Rows are points. Any point is a mix of the corners, with weights that add up to 1. It lies inside the corners' shape when no weight is negative. Is each point inside? If not, which corners have a negative weight?

Corners:
(1): [8,18,-89]
(2): [-4,-52,-2]
(3): [30,-7,46]
(4): [-1,27,32]
Points:
[3,11,-75] => outside (3)
[22,-2,12] => inside
[28,23,34] => outside (2)
[6,7,-51] => inside
[22,-2,31] => inside
[-3,-44,-2] => inside
[1,19,23] => inside
[7,5,-62] => inside
[23,31,19] => outside (2)

Corners:
(1): [0,-32,-1,-58,-42,-51,2,-63,-51]
(2): [1,38,9,60,5,51,47,7,19]
(3): [15,18,-13,-3,-11,-13,-39,-18,-25]
(4): [-58,20,31,4,-39,-27,-3,-9,-18]
(5): [-14,8,11,28,-24,83,1,48,17]
(6): [-3,-46,2,-1,-16,-32,-28,-48,-7]
(7): [58,-3,80,63,61,-64,43,98,-11]
(8): [-40,-51,30,-5,58,-7,-33,37,-85]
(9): [-25,-29,-9,-50,21,-22,-17,-7,-3]
(10): [11,27,42,-15,-27,24,1,-48,14]
Points:
[-21,-13,37,-4,64,-26,-9,41,-49] => outside (1, 5, 6)
[27,1,47,35,28,-36,19,48,-13] => inside
[-44,11,30,17,-9,21,-8,6,-48] => outside (6, 7, 9)
[7,-9,24,-12,-10,-24,6,-15,-21] => inside
[-17,-20,18,-12,-16,-19,-20,-10,-14] => outside (2)
[1,18,11,23,-4,23,10,0,0] => inside
[5,1,31,6,-19,-32,8,-31,-33] => outside (5, 9)
[6,-7,8,10,12,5,-2,0,-18] => outside (4)
[-35,-23,21,30,34,19,-9,54,-6] => outside (1, 3, 10)

Corners:
(1): [-11,-16,17,44,9,35,20,8,13,6,32,-54,39,-19,-13,4,79,19,0,-18]
(2): [-7,77,-4,33,17,28,-15,-18,-33,16,31,34,-18,-63,-14,5,0,20,-29,-16]
(3): [61,21,-4,13,-13,-35,50,-17,20,-1,-40,26,-17,-26,19,16,-51,32,-25,-7]
(4): [47,-8,-12,35,7,21,-19,-6,18,-33,10,13,-15,5,11,-24,-53,-74,-18,9]
(5): [21,18,24,25,0,40,31,32,26,22,41,43,7,-23,18,-27,-47,14,16,13]
(6): [-12,43,-16,12,-7,22,-15,53,-21,-35,-32,13,-6,17,15,8,-55,36,-51,19]
(7): [-43,-10,16,37,-53,4,56,-1,-4,-28,24,26,-36,3,21,2,-23,-62,-26,-22]
(8): [-77,146,-10,26,-16,44,-20,-37,-22,-41,53,-95,105,-70,-18,-10,25,32,-15,18]
(9): [16,25,28,58,-3,12,-8,-18,37,66,38,19,21,50,42,14,31,25,-36,-18]
(10): [48,-31,29,-64,-34,32,-9,-14,-121,-37,-95,24,-23,43,36,-72,-26,14,71,8]
(11): [43,18,20,39,-43,1,7,12,-41,-34,60,27,-30,47,-30,7,12,-2,-29,-6]
(12): [-50,7,16,51,-43,25,15,-11,1,111,19,25,24,20,-41,-6,-47,2,-37,46]
(13): [18,-10,21,16,13,-38,23,-28,32,23,21,48,3,51,24,24,55,15,21,84]
(14): [26,-30,-10,38,-11,32,102,-36,0,-9,4,7,-20,53,30,-30,50,45,-29,7]
(15): [47,-5,-14,-32,-34,41,-4,-32,40,-28,6,19,-31,22,36,31,-5,39,-17,-4]
(16): [46,24,6,44,2,-2,21,-29,0,55,27,-25,-39,5,46,27,-3,12,60,60]
(17): [38,-18,-31,-12,-35,18,8,32,19,-12,-19,-1,-33,31,25,-73,29,2,31,-12]
(18): [-7,-17,-6,-108,12,-27,-4,-10,0,-6,56,-50,-21,26,36,-62,-51,-17,-35,-16]
(19): [39,-20,-15,53,-26,-2,-19,-31,27,-9,37,21,-17,-50,44,4,-19,48,-28,19]
(20): [-7,-13,-67,9,-11,10,35,2,5,41,48,10,40,-8,32,14,-37,-15,-26,-27]
(21): [-19,5,4,32,3,6,1,-33,-10,-17,33,24,-31,16,-16,-39,-63,38,47,-31]
Points:
[4,11,0,17,-11,17,7,-1,-4,-3,22,6,-4,13,10,-9,-11,7,-13,7] => outside (3)
[22,-15,1,15,-7,8,16,-3,7,6,18,16,-18,17,17,-11,-12,-2,-7,0] => outside (8)
[13,27,-17,46,-31,30,43,-18,24,28,-71,65,9,48,43,-11,-74,-3,36,34] => outside (1, 2, 11, 18, 19)
[-8,4,-14,14,-11,14,6,-19,8,7,5,5,5,2,18,-13,0,11,-25,-11] => outside (5, 11, 16)
[18,5,9,-8,-18,22,2,-12,-43,-13,-18,5,-5,10,18,-30,-9,13,20,5] => inside
[6,4,-5,6,-18,18,15,3,3,-6,12,13,2,5,12,-19,-4,-5,-36,-3] => outside (16, 21)
[4,21,-5,37,-7,7,10,-12,25,15,39,11,-3,1,11,9,-9,17,-23,5] => outside (10)
[-47,25,20,-21,-16,50,12,-2,-39,-10,11,-19,-6,18,5,-32,19,15,36,16] => outside (3, 4, 9, 11, 19, 20)

Corners:
(1): [-104,10,-35,-7,15,-57,40,13,-16,-10,45,-30,-21,40,6,18,-1,-45,-31,27]
(2): [-3,-18,4,56,-11,-26,25,-20,81,-36,-15,-41,42,17,-35,5,-45,24,-44,-19]
(3): [-1,8,9,26,24,10,35,-15,-5,26,-21,-40,-63,9,-28,44,-67,-33,13,-31]
(4): [-42,12,-24,28,47,46,-14,-36,65,6,-53,-55,4,2,-20,-28,-41,15,32,34]
(5): [16,70,19,-13,-13,-54,33,40,-35,48,45,4,68,17,29,-74,26,54,-8,13]
(6): [-24,4,-15,-38,26,-12,-2,-5,1,-27,3,-34,13,44,23,32,-35,-8,42,-4]
(7): [20,33,22,-8,17,-47,24,36,10,37,5,28,48,-19,-6,5,68,72,-80,23]
(8): [-6,50,44,-62,23,-24,46,28,23,20,23,29,68,-16,10,-42,2,0,-45,57]
(9): [52,60,47,26,-34,-28,-6,74,51,1,4,-14,-17,-12,-26,16,36,3,-35,35]
(10): [-50,10,-14,-69,-56,-64,46,48,-45,-25,48,-46,-23,20,-16,-26,53,-26,-11,31]
(11): [3,-14,-36,0,44,-8,52,14,-11,-61,-10,-48,-17,-9,23,-34,-12,-64,-3,37]
(12): [9,54,1,-15,0,-16,19,45,-42,57,42,13,92,-27,-11,10,41,14,-52,9]
(13): [-45,-24,-28,-15,-3,-16,28,8,-11,2,30,-23,-33,-13,28,-7,-27,10,34,86]
(14): [-50,2,-36,23,-15,-5,-13,27,-4,-40,-52,-13,-16,16,-8,1,-82,-9,-3,-7]
(15): [0,-8,10,7,16,29,-10,-46,-18,-13,-53,-36,0,35,-8,6,-33,-17,16,59]
(16): [-1,-4,12,0,-28,2,-8,99,16,23,-6,-17,39,42,-10,-10,24,25,-29,-10]
(17): [-75,40,-4,-45,0,-2,18,14,-47,-38,40,-63,-15,-8,73,0,10,2,-63,17]
(18): [-7,39,44,-10,81,-22,2,5,-20,17,62,61,80,-32,17,-75,15,22,-36,-1]
(19): [-17,1,-64,-56,-25,-30,24,-5,-10,-5,43,5,-8,0,63,-8,-18,-74,-9,5]
(20): [-27,-47,-15,18,28,-48,-28,28,2,39,-21,-68,-17,8,-29,7,-81,12,1,24]
(21): [-27,4,-52,-46,26,-6,-2,1,-38,-19,56,-49,-53,42,-2,13,-61,-18,-19,27]
Points:
[-29,-2,-11,-2,11,-28,4,21,-3,8,2,-36,-3,10,-5,-3,-30,0,-10,22] => inside
[-33,20,-8,-11,8,-20,17,16,-8,-4,13,-26,4,9,13,-6,-6,0,-22,18] => inside
[-27,9,-9,-12,6,-11,6,11,2,0,9,-24,6,9,-2,4,-17,0,-14,18] => outside (5, 11)
[-22,42,19,-8,14,-26,24,39,-5,18,41,14,39,-1,9,-4,11,25,-46,9] => outside (4, 10, 11, 15, 19, 20)
[-2,23,4,-18,-17,-34,26,36,9,-17,33,-2,34,-5,14,-19,17,18,-41,20] => outside (1, 3, 4, 15, 20)
[-17,12,-4,-14,15,-19,16,12,3,-3,17,-26,12,7,0,-1,-4,-7,-27,15] => outside (5, 13, 14)
[-5,30,-5,-10,2,-34,36,18,-3,13,27,-45,-18,2,-11,7,-4,-14,-37,6] => outside (6, 13, 14, 15, 16, 18)
[-33,-2,-22,-21,5,-35,16,28,-8,-25,25,-31,-2,15,20,-16,-25,-18,-13,19] => outside (3, 4, 7, 12, 15)
